Rows are points. Each copy is the shape, with its points in the same order, turned, moved and blurred by noise. Some copies are also mirrored. Which?
(in the rows, 128 means zero)

Shape (8 x 3):
[[133 115 135]
 [132  96 115]
 [126 220  72]
 [153 177 158]
 [163 122 128]
 [158 102 165]
 [161  99  96]
 [135 127 163]]
Copy 1 (8 x 3):
[[140 112 137]
 [166 125 144]
 [114 175  36]
 [ 97  90  84]
 [154  95 114]
 [142  70 145]
 [189 113 120]
 [114  91 135]]
Copy 1 is: mirrored
Copy 2 (8 x 3):
[[110 124 144]
 [103 108 120]
 [144 223  69]
 [152 180 154]
 [143 121 132]
 [130 112 174]
 [132  97 102]
 [121 142 166]]
Copy 2 is: only turned

Shape (10 x 6):
[[192  82 145 127 105 160]
 [115 153 188 113 107 126]
 [128 144 105 140 101 145]
 [120 147 138 160 116 132]
 [141 147 129 186 178 109]
 [ 86 167 120 110 218 156]
 [126 156 155 136 123  81]
 [113 102 176 133 177 174]
 [121 159 127 185 130 107]
 [116  65 152  81  69 146]]
Copy 1 (10 x 6):
[[169  89 157 124 110 161]
 [115 161 184  90 121 103]
 [107 146 106 132 135 140]
 [ 87 131 139 137 135 116]
 [ 68  76 134 144 153 107]
 [ 61 113 135  78 233 131]
 [100 137 143 116 127  62]
 [110 107 194 106 184 155]
 [ 66 119 132 151 137  98]
 [198 166 173 137 137 137]]
Copy 1 is: mirrored
Copy 2 (10 x 6):
[[179 119 158  75 151 135]
 [115 128 161 146  73 138]
 [127 176 114 124 132 126]
 [116 149 134 155 132 114]
 [152 125 114 194 161  88]
 [127  97  39 194 112 150]
 [128 132 146 169  95  82]
 [132  64 116 152 144 162]
 [118 158 132 180 144  93]
 [101 106 153  51  93 135]]
Copy 2 is: mirrored
Copy 3 (10 x 6):
[[176  79 165  97 109  78]
 [126 156 195 101 131 143]
 [132 139 121 116  88 114]
 [123 145 148 141 109 119]
 [133 148 125 180 161  98]
 [ 71 155  96 105 201 120]
 [157 169 163 140 134 148]
 [ 89  90 165 114 174 108]
 [129 165 135 177 117 118]
 [153  68 172  62  89 163]]
Copy 3 is: mirrored
Copy 4 (10 x 6):
[[127 135 117 150  62 106]
 [126 119 201  92 124 127]
 [143 123 118 105 140 158]
 [142 120 147 126 151 144]
 [132 144 138 157 196 105]
 [ 43 161 138  88 201 130]
 [160 115 167 102 164  95]
 [ 53 128 158 147 133 116]
 [154 121 151 138 185 136]
 [100  63 134  89  59 107]]
Copy 4 is: mirrored

Shape (15 x 9):
[[140 121 135 106  89 167 105 142 199]
 [120 165  95 110 120  96 107 135 205]
 [157  98 134 114 132 174 143 133 104]
 [150 104 129 166 137 141 192 172 128]
 [104 160 134  91  78 129  99 123 157]
 [122  76 102 159 125 170 136 143  93]
 [125 126 142 124 144 179 164 141 104]
 [132  93 193 121 122  60  97 133 145]
 [137 109 188 165 138  67 136  85 139]
 [148  62 200 168 178  84 127 116 165]
 [146 149 191 185 126  72  90 133 147]
 [153 132  95 127 151 175 133 143 110]
 [160 135  76 104 115 165 154 181 111]
 [155 142 125  92  57 114  95  89 192]
 [159 126 179 135 124  86  90 117 151]]
Copy 1 (15 x 9):
[[140 153 175 161  88 173 130 137 195]
 [133 191 127 124 114 110 142 121 205]
 [133  95 146 126 121 191 129 126 115]
 [135  85 132 157 133 144 196 159 111]
 [127 192 155 118  69 133 114 117 152]
 [ 97  88 103 164 105 179 130 144 105]
 [104 119 160 126 128 177 158 132  93]
 [149 118 172 133 122  67  72 158 140]
 [146 110 164 167 146  57 101 111 120]
 [137  76 186 182 180  77  93 151 146]
 [183 161 144 178 147  70  89 155 114]
 [128 125 111 122 139 199 145 130 125]
 [142 126 104  96 104 195 177 152 129]
 [178 169 156 134  65 129 102  89 204]
 [175 144 162 142 133  95  85 136 144]]
Copy 1 is: only turned
Copy 2 (15 x 9):
[[117 116 143 119  79 150  99 119 198]
 [ 92 157  81 114  84 105 129  97 181]
 [154  96 146 104 133 180 131 137 127]
 [160 106 138 135 141 150 204 153 152]
 [ 84 147 148 105  69 130 103 111 142]
 [115  69 127 142 131 190 156 152 118]
 [132 127 152 107 144 191 154 155 124]
 [118 115 171 146 146  51 110 110 132]
 [128 128 163 165 166  90 148  62 118]
 [146 106 160 176 203  93 133  99 158]
 [134 163 153 203 120  78 122 106 128]
 [148 113  94 115 118 194 139 149 125]
 [159  99  95  78  83 171 159 169 133]
 [123 124 141 104  48 114  93  51 161]
 [137 141 153 152 126  85 100  96 131]]
Copy 2 is: only turned
Copy 3 (15 x 9):
[[106 121 107 116 103 131 112  91 205]
 [126 158 139 127  98  76 148 154 203]
 [132 112 114 109 151 159 123 105 111]
 [136 119  85 150 191  99 135  90 117]
 [ 87 162 145 105  79 115 131 112 167]
 [ 99  97  93 164 141 141 138 106  80]
 [103 130 125 113 181 158 144  99 112]
 [147 113 192 122 102  64  84  83 133]
 [167 128 199 158 132  81 135  58 121]
 [176  70 193 162 159  85 105  60 143]
 [149 171 186 181 126  68  83  83 142]
 [128 131 106 135 153 164 141 144 122]
 [124 144  57 104 149 135 133 148 117]
 [146 155 133 108  44 120 130  90 197]
 [162 140 182 140 105  99  88  90 149]]
Copy 3 is: mirrored
Copy 4 (15 x 9):
[[110 144 162  84 141 152 125 167 159]
 [131 179 111 122 130 106 110 148 202]
 [140 109 142 115 158 127 175 124  95]
 [145 114 147 167 147 125 217 164 139]
 [134 156 143  92  85 119 112 123 156]
 [106 100 113 145 139 113 173 156  80]
 [141 114 126 123 121 145 200 105 114]
 [139  79 198 151 110  84 100 120 181]
 [107 120 200 194 135  83 142  86 169]
 [ 91  68 198 199 171 112 147 111 181]
 [147 133 196 207 119 139  90 120 167]
 [148 131 101 130 157 129 172 133 106]
 [175 133  94 103 139 113 183 170 118]
 [124 187 178  73 138  94  86 138 160]
 [138 121 186 161 140 108  98 115 161]]
Copy 4 is: mirrored

Shape (17 x 12):
[[ 93 160  86 138 171 161 181 157 150 143 152 170]
 [121 154  97 146  96 144 101 112  84 124 177 191]
 [100 137 133 161 119 149 163 164 156  52 149 113]
 [109  99 110  84  81  85  91  81 165 102  99 181]
 [100 127 123 113  83 146  88 138 166 118 105  93]
 [107 100 120 161 165 107 151 158 161 121 140 143]
 [159 144 101 111 169 163 167 163 145  68  88  99]
 [112 143 134 154 139 137  85 112  77  83 159 144]
 [182 134 117 146  75  80 109 120 160 160  95 178]
 [177 136  79 167 130  81 131 106 173 129  89 119]
 [ 83 135 147 102  78  96 145  74 110 124 179 146]
 [172 119  94 118 123  70 162 164 173  95 149  97]
 [181 179 183 121 139 111 146 113 155 161 164 135]
 [149 117 111 130 120 114 109  86 117 143 167 120]
 [148 111 134 167 160 165 174 133 101  85 127 128]
 [186 114 104 155 170 144 148  75 163 141 156 166]
 [ 90 149 115  87  73 135 154 161 104 113 169 167]]
Copy 1 (17 x 12):
[[115 129  79 138 162 147 199 152 159 168 179 166]
 [142 128 100 160 105 114 127 109  91 118 204 187]
 [105 137 124 171 102 145 183 168 174  90 159 101]
 [128 110 150  90  87  82 102  58 177 116 139 153]
 [ 93 134 130 122  98 140  87 131 152 137 140  89]
 [115  96 115 170 155 103 167 153 174 136 129 137]
 [179 158  93 131 137 178 161 166 195 119 121  91]
 [158 142 149 202 118 132 118 125 120 106 183 155]
 [124 130  88  97 103  65  97 130 128 109  89 184]
 [133 172  72 143 138  74 118 118 171 123  77 135]
 [117 139 181 124 107  84 167  90  92 124 176 136]
 [153 140  93 123 131  56 159 170 172 112 120  79]
 [124 173 139  97 191  97 138 173  94  94 131 158]
 [145 140 118 151 152  87 117  97  97 119 148 123]
 [167 127 108 185 143 166 183 142 134  96 120 132]
 [139 136  66 138 206 109 152  93 135  87 132 159]
 [134 108 130 106  72 121 174 149 111 140 206 142]]
Copy 1 is: mirrored
Copy 2 (17 x 12):
[[123 160  58 138 196 166 183 175 109 124 164 139]
 [144 144 102 159 135 141 131 111 105 119 205 199]
 [122 137 107 185 125 126 192 180 120  70 149  90]
 [ 98 102  86  82 103  97 125  96 174  88 138 162]
 [108 112 103 134  84 158 117 141 144 126 121  99]
 [110 100  92 152 191 103 166 168 131 127 148 109]
 [174 150  85 115 156 144 156 202 101  72  99  78]
 [125 129 139 166 147 126 108 116  75  68 176 145]
 [156 133  82 141 131  71 113 121 174 150  97 184]
 [156 126  43 153 166  80 110 126 153 120  85 110]
 [104 158 117 121 104  99 171  68 116 130 199 124]
 [175 140  74 136 147  64 142 173 164 118 150  65]
 [141 220 151 143 181  93 136 131 143 154 129 114]
 [158 130 115 138 156 114 111  86 129 134 170 118]
 [180 119 129 161 182 128 182 156  74  85 129 119]
 [178 147  99 144 228 129 153  95 160 112 138 139]
 [126 156  99 119  87 128 173 159 110 133 206 158]]
Copy 2 is: only turned
Copy 3 (17 x 12):
[[ 99 118 118 139 191 166 194 135 189 113 156 167]
 [139 155  90 123 117 158 119 103 146 133 186 218]
 [116 126 133 154 109 157 138 167 177  44 141 138]
 [ 93 107  80  86 109  73  55  83 202 114 118 187]
 [ 81 140 101 120 107 147  66 137 185 128 110 114]
 [111  94 131 167 165 104 141 156 164 108 146 149]
 [127 127  91  98 162 143 169 145 161  56  86  85]
 [132 144 120 136 137 160  78 112 107  78 161 176]
 [159 142  92 143 109  73 113  97 182 166  82 180]
 [135 139  66 175 133  76 131  83 174 119  89 116]
 [ 86 142 152 107  82 112 101  73 172 109 179 188]
 [143 153 108 133 122  58 155 136 192  89 139  95]
 [176 157 199 128 137 125 140  78 174 138 102 138]
 [137 133 119 131 118 114 105  69 145 140 173 123]
 [139  90 117 139 124 155 171 133 107  72 134 141]
 [175  80 103 150 161 124 153  57 169 125 141 142]
 [ 93 164 127  81 105 144 144 148 181 120 176 193]]
Copy 3 is: only turned
